Every row gives one point. Each copy is the shape, with its points in the same order, turned, moved and blurred by noise. Is it also mirrored, or only turned?
In the rows, zero is written as 128.

Shape (9 x 3):
[[122  94  91]
 [180  88 160]
 [138 156 145]
 [108 167 147]
 [131  83 184]
 [129 138  89]
 [154 126 121]
 [123 116  93]
 [ 53 115  76]]
Copy 1, 9 rows:
[[131  85 117]
 [194 129  84]
 [132 147 146]
 [106 164 142]
 [150 156  53]
 [130 101 148]
 [156 133 129]
 [135  92 138]
 [ 65  81 119]]
Copy 1 is: mirrored
Copy 2 (9 x 3):
[[109  91 121]
 [146  93 204]
 [152 158 153]
 [165 167 125]
 [190  85 170]
 [102 136 124]
 [121 127 159]
 [108 113 121]
 [126 108  52]]
Copy 2 is: mirrored

Shape (8 x 4):
[[ 56 163  81 163]
 [144 127 114 117]
 [127 145 149 135]
 [158  87 112 131]
 [102 153 109 108]
 [127  98 155  81]
 [ 63 154 107 179]
 [137 162 170 100]]
Copy 1:
[[ 71 156  52 122]
 [146 114 125 105]
 [123 133 142 130]
 [155  68 121 122]
 [107 140 110  93]
 [117  93 171  88]
 [ 75 150  69 148]
 [131 155 176 115]]
Copy 1 is: only turned
Copy 2, 8 rows:
[[ 60 186  82 115]
 [145 116 132 111]
 [118 142 148 134]
 [150  88 107 132]
 [108 147 127  81]
 [125  71 163  99]
 [ 62 179  93 147]
 [121 142 192 113]]
Copy 2 is: only turned
Copy 3, 8 rows:
[[ 40 138  73 161]
 [135 128  95 112]
 [122 133 132 136]
 [156  89  88 114]
 [ 90 149  98 109]
 [129 105 138  71]
 [ 51 122  96 175]
 [130 160 157 109]]
Copy 3 is: only turned

Shape (12 x 8):
[[123 143 112 186 190 121 113 184]
 [180 174 122 151  74 148 104  92]
 [102 110 121  80 129 152 113 169]
 [153 217 164 144 110 107 104  88]
 [ 41 138  43 135 117  86 104 128]
 [132 136 105 158 146  86  62 124]
 [114  89 166 156  96 133 106 150]
 [131 163 102 141 127 161  97 130]
 [184 182 126 123  93 118  93 137]
 [143 136  87 111 135 125 104 147]
 [154 136 110 119 109 162 159 143]
 [137  93 130 136 135 101  90  87]]
Copy 1, 12 rows:
[[151 158 122 191 201 105 140 164]
 [159 172  79 131  66 151 133 118]
 [102 130 128  87 162 115  92 171]
 [150 227 118 130  89 125 141  83]
 [ 50 146  43 146 168  53 117 127]
 [153 157  94 168 137  64 100 117]
 [110 110 160 150 102 104 124 156]
 [132 166  87 143 136 145 104 139]
 [175 192  91 112  92 114 128 148]
 [146 147  82 111 154 102 111 151]
 [136 133  98  98 135 155 149 159]
 [147 108 117 137 122  83 106  89]]
Copy 1 is: only turned
Copy 2 (12 x 8):
[[170 100 144 124 214 146  99 184]
 [188 173 137 154 116 135 114  74]
 [111 111 127  76 109 156 108 159]
 [137 203 151 170 172 121 114  86]
 [138  73 189  47 177  82 129 102]
 [142 100 139 127 184  95  74 111]
 [128  88 157 161 103 130 110 157]
 [173 142 146 111 151 157 101  99]
 [174 188 127 137 127  99  86 116]
 [151 127 109  88 155 130 101 126]
 [175 144 105 110 111 161 141 136]
 [127  80 115 155 151 118 102  93]]
Copy 2 is: mirrored

Shape, 15 rows:
[[147 152  95 157 179 138 175 125 131]
 [120  84 111 145  91 105 128  91 132]
 [113 150 160 113 129 179 173 143 134]
 [123 169 107 123 185 144 135 181 177]
 [114  81 137 137  82 134 106 124 136]
 [124 140  88 144 131  81 140  97  99]
 [158  86 200 118 122 161 149 134 107]
 [165 116 188 179 195 128 145 159 127]
 [150  97 114  84  89 126  98 133  95]
 [107 181 104 140 109 123  83 116 110]
 [123 155 116  85 171  93 119 107 184]
 [117  79  90 166 179  99 196 114 173]
 [ 98  94 184 133 143  99 175 160  91]
 [ 81 152 143 170 141  85  92  92 114]
 [136 156 125 139 186 194 121 126  82]]
Copy 1 (15 x 9):
[[142 150 105 131 186 146 162 140 151]
 [154 100 155 132 102  90 169  99 118]
 [ 94 123 137 107 145 192 154 144 105]
 [ 77 154 129 129 172 158 110 164 176]
 [131  81 180 138  94 127 125 111 117]
 [155 143 107 140 142  73 137 116 108]
 [159  97 200  89 155 185 140 118  90]
 [154 153 205 143 211 168 132 143 133]
 [159  76 128  89  96 124  75 111 109]
 [125 148 106 169 106 131  97  99 113]
 [ 95 184 131 100 127 103 117 100 179]
 [134 118 152 124 186  85 210 142 180]
 [117 120 201 101 170 118 148 148  59]
 [119 171 144 181 136  91 124  81  96]
 [129 127  96 138 195 205 114  94 114]]
Copy 1 is: only turned
Copy 2, 15 rows:
[[162 175 101 126 153 100 169 152 132]
 [128  82  85 145  96 133 144 108 146]
 [120 139 180 137 155 144 176 148 118]
 [140 184 142  84 166 138 128 173 170]
 [113  70 113 148 119 169 127 120 143]
 [118 131  72 122  97  87 145 128 121]
 [160  66 175 144 157 141 146 127  90]
 [184 118 148 153 203  85 103 149 127]
 [123  71 105  93  96 166 123 136  89]
 [ 77 163 100 122 108 134 105 115 112]
 [134 150 134  52 128 105 136 102 179]
 [177 119  77 139 150  90 190 153 205]
 [113  64 151 143 159  78 148 176 127]
 [ 70 126  96 144 138  84 104  94 146]
 [128 166 112 114 201 138 147 132  70]]
Copy 2 is: only turned
Copy 3 (15 x 9):
[[134 156  56 156 145 110 159 122 123]
 [135  78 114 143 104 112  87  99 137]
 [107 166 124 120  94 142 163 137 145]
 [ 97 179  71 132 149 109 134 204 139]
 [124  78 148 142  98 121  92 136 136]
 [111 103  73 136 127  79 103  96  88]
 [147 109 174 117 108 117 183 134 136]
 [132 137 152 173 179  67 189 141 138]
 [152  65 125  85  96 126 108 152  85]
 [107 155 105 139 108 115  69 134  68]
 [118 155  83  70 166  82  88 140 152]
 [100  99  43 161 159  91 136 102 195]
 [ 70  85 146 128 121  82 182 128 125]
 [ 74 131 133 150 157  87  74 100  79]
 [122 162 114 146 163 164 167 154  71]]
Copy 3 is: only turned
Copy 4:
[[ 92 120 143 144 174 152  97 131 159]
 [128 122 122 139  53 110 122  97 143]
 [111 167 164 138 125 194 166 137 158]
 [ 93 173 124 107 183 137 131 180 176]
 [142 130 119 140  57 120 164 125 137]
 [ 96 128 134 128 104 121  67 121 112]
 [166 101 162 129 119 168 196 118 116]
 [131  94 167 142 188 108 173 162 120]
 [167 121  95  96  73 164 124 123 114]
 [131 191 100 148  99 137  91 153 105]
 [101 189 124  69 152 108 126  99 140]
 [ 55  91 164 107 132  87 120 106 195]
 [ 98  98 199 105 103 149 170 159 102]
 [ 90 174 135 149 105  80 116 140  78]
 [ 99 136  89 166 177 190 142 140 107]]
Copy 4 is: mirrored

Shape, 15 rows:
[[130 136 162 108  85 155  96 152 108  72 155  79]
 [168 134  70 136 155  95 156 123 108 163 137 140]
 [118 177 125 132 105 124 122 173  82 136 115 118]
 [130 153 113 134 142 104 126  68 125 184 100 159]
 [ 88 100 137 143  59 167  89 181  91 121 162  96]
 [ 87 177 156 185 189 105 185 101 202 177  79 117]
 [160 138  51 147 129 124  89 133 118 118 118 171]
 [105 111 156 125 119 129  69 187 104 121 167  80]
 [147 109 112 138  87 123 133 160 101 107 150 159]
 [130 149  82 186 141 103 138  87  93 129 125 120]
 [ 88 105 108 100  98 125 131 158 136 126  88  68]
 [146 153  58 136 131 159 133 131 134 160 122 120]
 [108 160 177 194 153  82 134 123 171 162  57  86]
 [200 115  98 160 120 150 122 127  85 154 118 141]
 [111 104 139 127 135 165 102 166  59  88 128 125]]
Copy 1:
[[128 201 124 120 102 172 158 122  90 129 178  97]
 [171 110  91 132 108  56 147 126 154 103 110 108]
 [120 172 101 119 110  99 136 130 108 171 150 128]
 [163 113 129  95 153  69  97 118 161 127  80 130]
 [ 96 149 107 137  95 176 142  66 103 167 186  99]
 [ 87 121 169 165 190  90  96 199 204 114  97 122]
 [189 134 102 152  64 100 110 108 132 134 141 164]
 [114 167 118 142 119 139 119 100  83 149 214  60]
 [143 125 113 126  86 117 164  96 109 111 159 146]
 [171 150 118 166 128  74 147 103 158 149  93 130]
 [ 91 151 102 149 106 152 116 142  88 133 102  80]
 [166 149  71 141  91 114 112 137 171 147 117 123]
 [100 119 207 157 155  99 104 185 150 160 110  91]
 [199 100 105 112 102 120 157 130 146 151 141 123]
 [155 151  84 144 155 160 143  98  70 159 180 123]]
Copy 1 is: only turned
Copy 2:
[[134 105 191 145  97 134 163 154 112  80 128  92]
 [157 133  72  93 158 133  83  99 117 138 161 134]
 [181 170 117 130 103 122 147 155 101 109 151 106]
 [111 167  54 115 118 139 139  87 125 133 136 172]
 [108 141 178 142  96  92 150 175 108 122 180  65]
 [129 202  69 143 190 181 200  51 166 175  97 134]
 [142 133  91 124 102 115  49 128 134 143 116 118]
 [135 102 143 127 109 121 183 185 132 125 155  65]
 [159 128 145 159 114 100  92 132 133 116 175 116]
 [123 143  65 151 166 131 101 103  80 129 124 118]
 [133 158 146  96 143  67 179 119 141 106 120 100]
 [125 177 114  78 133 144  90 108 121 142 131 113]
 [153 161  85 167 148 132 220  52 136 175  88  96]
 [149 121 119 118 110 132  79 111  75 173 147 141]
 [136 128 160 153 126 108 134 205 104 136 132 133]]
Copy 2 is: mirrored
Copy 3 (15 x 12):
[[ 85 139 173 116 143 160 133 143  72  83 103  86]
 [164 133 100 186 122 116 145 164 117 148 186 147]
 [161 130 132 109 135 148 161 121  70 142 122 105]
 [154 109  83 150 140 137 103 102 176 155 156 144]
 [ 53 144 135  95 106 135 141 135  42 145  84  98]
 [188  65 108 138 156 165 141 169 238 181  81 152]
 [119 125  65 128 132 127 113 153  77 111 185 180]
 [ 82 122 195 126 125 154 122 144  54 161 104 128]
 [121 138 120 128  71 117 141 141  89 109 148 130]
 [155 109  70 189 125 149 135 123 119 127 121 135]
 [122 113 155 122 170  73 123 142  98 148  77 121]
 [128 148  72 150 164 120 132 170 111 146 153 126]
 [202 104 142 128 164 176 120 143 176 158  53 172]
 [137 199  93 157 100 146 140 127 107 136 164 157]
 [ 78 130 150 129 133 150 188 110  62 122 126 146]]
Copy 3 is: mirrored
Copy 4, 15 rows:
[[ 83 129 153 111 152 173  61 173 175 122 131 122]
 [176 125 118 147 113  77 109  90 133 148 177 135]
 [ 96 163 149 176 117 130  86 145 140 175 145 117]
 [152 136 156 149  83 122 167  77 113 143 140 153]
 [111 117 144 135  97 188  30 190 149 133 117  85]
 [139 218  96 176  98 123 222  94 130  80 121 114]
 [190 132 141 136 124 104  57 113 132 177 117 171]
 [109 129 166 118 136 147  47 151 130 112 112  59]
 [137 110 146 143 111 107  74 169 157 135 153 149]
 [146 125 101 185 106 125  86  74 131 119 158 148]
 [121 140 102 115 101 140 110 135 199 163  93  84]
 [192 157 105 128 123 135 103 106 142 186 162 127]
 [128 190 148 208 119 124 180  91 161  83  93  89]
 [192  92 133 178 144 133 101 126 135 168 169 134]
 [ 96  87 124 146 134 137  59 175 108 156 100 109]]
Copy 4 is: mirrored
